Every row gives one point. Examples show where two turns around zero, p and q, send a point. Where does a point land after both, in the order given? Backwards means that the second turn is done in reverse. Each puzzle has new turns, and all numbers are rounded.
In the rows, 128 means zero.

Turn p:
[110 142] -> [139 148]
[148  90] -> [ 94 102]
[125 153] -> [152 135]
Turn q:
[ 86 103] -> [128 177]
[165 135] -> [115  93]
[130 143] -> [140 119]
[130 132] -> [130 124]
Where do these land?
q, then p: [178 114] -> [ 87 160]
q, then p: [124 122] -> [134 132]
p, then q: [125 134] -> [129 121]
q, then p: [126 150] -> [122 107]
p, then q: [ 87 120] -> [169 120]

Turn p:
[129 141  94] -> [155 151 138]
[171 136 154] -> [144  80 121]
[105  98 142] -> [ 94 137 109]
[107 136 123] -> [119 143 143]
Turn q:
[ 91 151 109] -> [ 84 146 130]
[142 136 122] -> [133 130 112]
[152 125 162] -> [168 136 135]
[155 111 162] -> [173 123 139]
[126 139 121] -> [120 135 120]
[102 106  92] -> [ 89  97 133]
Where do these land?
q, then p: [140 149 112] -> [145 150 137]
p, then q: [149 149 136] -> [152 110 135]
q, then p: [ 82 123 130] -> [ 86 121 146]
q, then p: [150 134 120] -> [148 139 121]
q, then p: [146 141 138] -> [151 123 133]
q, then p: [101  71 132] -> [ 80 106  93]

Turn p:
[105  84  88 131 109 119] -> [139 121 129 154  69 113]
[175 118 115 100 120 110] -> [141 182 108 127 125 116]
[133 122 123  97 130 144] -> [114 138 113 136 133 101]
[107 105 170 113 154 114] -> [ 94 119 136  80 115 116]
[113 128 109 128 110  99] -> [132 141 155 143 104 134]
[137 165 126 165 146 144] -> [157 104 133 127 167 147]
[136 162 149 169 117 170] -> [131  94 108 140 170 170]
[117 141 144 122 138 124] -> [114 124 142 116 140 127]
Turn q:
[139 125 120 172 148 105] -> [153 147  89 148 135 120]
[177 142 130 146 179 113] -> [172 185 119 122 146 121]
[125 138 169 141 100 133] -> [113 128 123 120  83 107]
[109 108 132  95 119 144] -> [104 102 155 121 139 121]
[148 141 126 103 111 169] -> [122 135 178 129 109 144]
[102 137 114  95 121 121] -> [110 104 132 107 141 153]
[118 134 120 121 136 156] -> [107 138 145 137 135 140]
[108 101 113 150 110  84] -> [143  86  85 140 135 121]
Where do these land?
p, then q backwards: [131 115  90  94 151 123] -> [154 100 166 147 137 131]
p, then q: [128 143 131 164 106  90] -> [111 152 165 135  96 116]
q, then p: [112 103 149 130 125 131] -> [128 131 150 117 101 129]
q, then p: [156 123  88 129 108 131] -> [140 121  83 117 136 149]
p, then q: [112 132 155  97 138 159] -> [107 110 100 122 166 128]
p, then q backwards: [122 141  96 144 115 159] -> [130  98  96 151 116 127]
p, then q: [ 97 116 126 137  97 152] -> [114 106 115 169 121 115]
p, then q: [144 121 160 151 165 117] -> [131 120 173 103 152 133]
p, then q: [150 158 157 105 146  89] -> [103 160 138  77 135 140]

Turn p:
[116 117 105 105 134 104 125 122 108] -> [149 135 148 133 137 145 154 112 115]
[109 125 132  85  92 112 119  95 123] -> [129 160 113 138 105 140 181 116 121]
[137 148 146 170 126 119 107 167 153] -> [126 139 110 121 127 124  60 119 133]
[140 153 134  98 119 130 141 121 107] -> [114 138 154 140 104 111 148 122 128]
[135 116  72 167 134 142 145 122 145] -> [116  89 137  82 144 164 118 139 128]
[106 117 137 109 104 129 142 132 100] -> [145 147 138 140 119 131 155 134 158]
[148 114 140 131 115 127 115 117 102] -> [125 123 120 130 133 112 143  99 149]
[146 115 145 152 146 117 139 154 180] -> [100 130 108 140 162 138  80 147 120]
[142 153 173 146 150 121 114 153 150] -> [120 134 111 154 126 100  73 127 117]
[109 133  90 172 176 161 159  86 126] -> [139  41 138 110 119 148 130 162 114]
[120 118 135  73 112 144 102 138 114] -> [144 172 130 122 132  96 166 130 125]
Turn q:
[196 128 143 118 172 124 104 140 146] -> [104 118 102 116 163 157 108 163 180]
[123 155 140 107 136 132 121 140 145] -> [121 147 124 145 146 150 146 124 135]
[137 164 129 137 107 137 120 131 137] -> [141 127 137 158 120 145 143 147 134]
[147 126 140 111 155 136 144  50 126] -> [ 99  83  79 119 142  98 164 140 120]
[110 122  83 170 176 129  94 138  51] -> [ 91 155 142  75  43 110 121 136 157]
[107 119 142 108  92 113 146 142 130] -> [140 142 148 148 150 114 117 111  98]
[112 114 137 133 105 145 154 148 107] -> [151 139 163 112 134 110 132 127 109]
[135 113 105 128  98 103 151 120 117] -> [128 113 136 134 120 115  99 137  89]
[113 126 147 160 114 106 127 148 151] -> [171 149 118 144 125 127 106 118 134]
[117 119 136 116 122 145 108 103 145] -> [125 104 125 140 135 122 145 100 140]
[111 124 106 119 130 138 138 148 154] -> [136 132 134 119 131 161 128 104 112]
Where do these land?
q, then p: [132 168 134 156 128 119 138 158 132] -> [106 136 148 104 111 106  94 130 139]
p, then q: [119 138 113 106 123 191 146 139 198] -> [105 200 183 130 137 157 117 112 114]
q, then p: [132 142 138 111 120 107 118 120 125] -> [147 115 125 125 123 143 106 126 129]
p, then q: [149 122 124 128 134 120 124 115  84] -> [138 108  94 124 143 102 125 127 119]
q, then p backwards: [118  98 166 107 173 157 156 134 117] -> [157  85  95 112 111 157  91 141 127]
p, then q: [148  92  93 112 162 116 128 118 165] -> [ 98 155 130  70 123 112 152 125 132]
p, then q: [107 116 104 120 109 119 106 137 107] -> [116 108 119 133 153 139 149 156 121]
q, then p: [ 86 152  95 149 117 113 111 111 102] -> [119 142 117 121  85 156 136 107 172]
p, then q: [140 141 180 155 114 139 114 135 124] -> [131 114 112 162  96 145  97 108 128]
p, then q: [147 112 132 136 100  98 139 114 125] -> [145 109 112 122 114 132 160 108 117]

Turn p:
[150  99  98 110 133 119 123 127 127 153  94] -> [136 103 143 126 127 148 147 171  97 124 126]
[134 115 124 142 124  98  82 162 159 146 123] -> [143 157 137 157 122 171 120 127  93 103 119]
[128 155 140  92 122 127 125 101 120 143 119] -> [141 125 137 102  94 105 131 142 143 118 115]
[110 123 168 135 170 134 158 125 160 128 135] -> [123  99 134 152 135 108  87  99 133 143  95]
[140 125  95  92 114 140 146 122 162 109 104] -> [141  88  95 146 103 138 159 148 135 131 126]
[108 153  92  94 137 164 112 137  99 100 150] -> [ 80 129 118 119 118 137 150 141 185 106 143]
[107 139 140 173 127 165 151 165 136  99 114] -> [140 112 116 151 161 141 102  90 160 136 167]
[132 108 125 169 146 121  92 120 143  96 132] -> [102 139 144 156 121 146 136  90  98 139 147]
[151 139 153  94 109 150 109 106 148 161 126] -> [147 134 127 134  79  99 106 164 124 118 128]
[152 104 138 159 142 165 152 128 134 160 163] -> [109 126 120 155 165  86  93 146 106 133 142]
[ 95 160 128 137 129 100 141  95 118 132 128] -> [133 122 129  85 125 110 136  89 128 112 112]
[ 85 102 133 134 104 101 124 149  90 103 134] -> [117 155 118  86 148 174 124 111 137 156 125]
[147 109 123 117 136 110 129  96 105 150 146] -> [109 136 141 107 130 103 141 152  99 136 111]
[153 161 136 142  99  97 149 160  92 110 123] -> [174 165 133 117 163 126 161 120 155 139 135]
Turn q:
[132 123 126 114 108 124  82 155 117 176 106] -> [173 120 134 141 147 141 136 159 168 157 117]
[193 147 143 132 113 134 126 109  99 121 136] -> [159 161 127 119  82 126 130 130  94 153 109]
[128 143 130 153 143 117 117 165 148 116 143] -> [116 101  99 124 135 120  94 134 126 135 108]
[110 136 137 133  97 145 102 107  90 116 135] -> [130 137 158 109 104 116 148 108 157 140 103]
[158 142 160 141 151 110 112 127 173 157 147] -> [116 111 123 150 110 124  93 182 106 154 136]
[113  83  96 130 112 104 147 144 166 133 113] -> [118 111 127 128 186 148 147 150 114  92 125]
[155 118 146 140 140 138 133  98 100 111 110] -> [119 176 130 112 111 138 134 117 113 150 133]
[128 118 171 115 182 130 142 136  93 114 131] -> [118 134 123 112 119 147 100  89 122 166 173]
[ 97 107  95 157 137 161 145 149 152 124 128] -> [110 136 126 121 176 107 102 123 140  86 123]
[104 122  93  99 149 144 150  92 139  82 144] -> [ 93 134 138 158 135 107 147  74 106  97 139]
[145 109 116 119 142  92 157 125 129 160 140] -> [140 120 136 145 130 175 117 141 101 110 144]
[103 130 131 117  81 158 130 133 131 112 127] -> [138 118 143 101 134  88 157 120 143 113 123]
[ 97 185 119 115 109 107 122 124 128 142 104] -> [132 105 101 144  95 127 159 137 174 110 128]
Where do these land?
q, then p: [108 142 116 144 137 118 158 129  84 174 168] -> [122 152 115 160  71 128 119 127 131 157 170]
q, then p: [125 106 130 128 104 151  94 117  96 100 179] -> [166 119 165  96  92 111 105 130 110 154 113]
q, then p: [148 121 103  94 108 145 166  89 138 142 110] -> [137 149 123 133 163  91 154 101 163 152 132]
q, then p: [135 115 172 102 121 108 121 135 134 100 104] -> [116 116 112 104 158 113 115 167 124 119 101]
p, then q: [132 119 123 102 140 122 119 165 134 132 108] -> [134 146 113 105 150  99 112 138 129 137 133]
q, then p: [165 127 159 160 140 159  97 127 143 127 140] -> [156 159 159 108 125 152 120 140 126  86 114]
q, then p: [150 111 137 120 145 100 172 153 146 109 116] -> [ 73 129 131 111 149 128 147 156 148 125 137]
p, then q backwards: [132 159 110 120 125  95  94 122 170 125 114] -> [142 156  92 112 104 110 153  99 104 125 139]
q, then p: [153 177 133 129 153 141 127 150 156 113 108] -> [123 143 115 117 149 152 171 130  99  90 130]
q, then p backwards: [103 137 111 168 113 120 117 135 109 140 102] -> [101 149 123  88 126 122 132 158 113 124 143]
q, then p: [101 109 130 131 109 157 166 125 133 148 134] -> [115 150 129 149 110 125 134 113 156 157  98]
q, then p backwards: [ 85 114 110 139 141 120 104  90  94 127 151] -> [106 141 143 123 183 120  96 144 121  95 131]
